Each row of a before or after table is a point. One or more steps were done to the points. Then noise was added and the rows were shuffled. The steps act on columns, c1 being the first. Name the steps. A step turns or swaps two columns, mirrors them in a line or flattens them onto one, adds a multiple of one to another, or multiplies or shifts one. Angles are multiples of 10 degrees, from the lower column toward the higher: turns from -170 to 170, lines from 10 to 170 but not 90. Use the fewest steps. Two steps may share a column if one is a turn and the other turns, adds or multiplies; they go together, in the order done. Otherwise the lowest column goes first.
In the rows, 128 means zero.

Before:
[[135 137 149]
 [149 142 178]
 [151  20 249]
 [156 168 138]
 [153 106 147]
 [150 117 149]
 [163  77 167]
 [122 139 128]
 [131 165 130]
 [113 151 134]]
After (10 x 3):
[[155 120 124]
 [154 131 129]
 [130 159 143]
 [154  99 112]
 [162 109 113]
 [147 161 149]
 [113 148 138]
 [122 137 133]
 [136 142 138]
 [154 165 149]]
Steps: flatten c2 and c3 onto the line at 30 degrees

Before:
[[179  95  45 162 117  54 186 115]
 [135 159  74  78 109  54 142 137]
 [167 162  57 154 148 138 107  91]
 [112 188 133 185 138 141 165 124]
 [148 205 120 213 138 155 132 210]
 [119 103 178 102 171 174 144 100]
 [130 163 137 148 242 138 147  99]
 [185 130 126 150  97  78 108 111]
 [ 27 142 163 149 143 113 130 189]]
After (9 x 8):
[[102 151 108 159 111 168  79 121]
 [175 156 140 191 124  82 131 141]
 [146 111 210  79 121 104 140 122]
 [152 146 163 157 111 124 224 212]
 [ 96 123 107 164 195 100  85 108]
 [130 191 123 195 136  58 102 226]
 [134  68  85 177 157 191 132 158]
 [153 125 218 159 184  99 118 119]
 [186 175  63 137 174 210  65 135]]
Steps: turn c1 and c7 by -100 degrees; turn c2 and c4 by -110 degrees; turn c4 and c6 by 150 degrees; turn c3 and c5 by -50 degrees; shift c8 by 20

Before:
[[129 134 161 127 157 139 177 127 125 141 111 170 139 129]
 [153  86  91  77 119  93 112 143 130 169  76 110 108 172]
 [148 108 110 110 120  89  67 156 108 160  98 144 155 171]
 [126 160 163 118 108 158 155 113  94 109 102 155 128 107]
 [ 90 104 129 107 118  98 117  85 123 145 122  91 129 152]
 [117 177 146 152 120 143 162 121  95 152 127 154 105 136]
 [177 142 180 158 132 150 170 124 140 116 131 146 103 115]
 [116 155 142 139 147 117 151 147 107 103 119 154 104 107]
 [ 99 138 139  84 104  93 135 137 127 138 118  81 143 179]
 [149 133  82  80 122  88 112 107 159 145 109 114 141 168]
 [134 152 151 114 140 151 141 139 126 155 134 131 122  94]]
After (11 x 14):
[[130 134 158 114  95 139 187 126 125 137 134  90 145 130]
 [117 154 146 108 108 116 160 157 107 109 127 107 108  89]
 [147 108 105 139 123  90  77 174 107 181 166 107 150 197]
 [178 141 183  95 119 149 178 123 140 105 138 122 113  70]
 [118 179 151  95 135 145 171 115  96 144 128 111 109 101]
 [ 89 104 129 159 140  99 126  60 123 159 126 155 130 181]
 [133 150 152 141 117 153 153 144 126 143 120 120 126 114]
 [150 133  80 178 126  87 122  96 159 165 154 122 134 238]
 [154  86  94 181 116  92 120 151 130 187 187 129 102 247]
 [ 98 138 136 187 148  93 146 141 126 156 138 159 145 246]
 [126 158 162 128 137 159 165 102  94  93 160  98 134 121]]
Steps: add -0.3 times c1 to c11; turn c5 and c11 by -160 degrees; turn c3 and c13 by 10 degrees; add -1.5 times c4 to c14; turn c4 and c12 by 160 degrees; add -0.5 times c6 to c10; shift c7 by 10; multiply c8 by 1.6
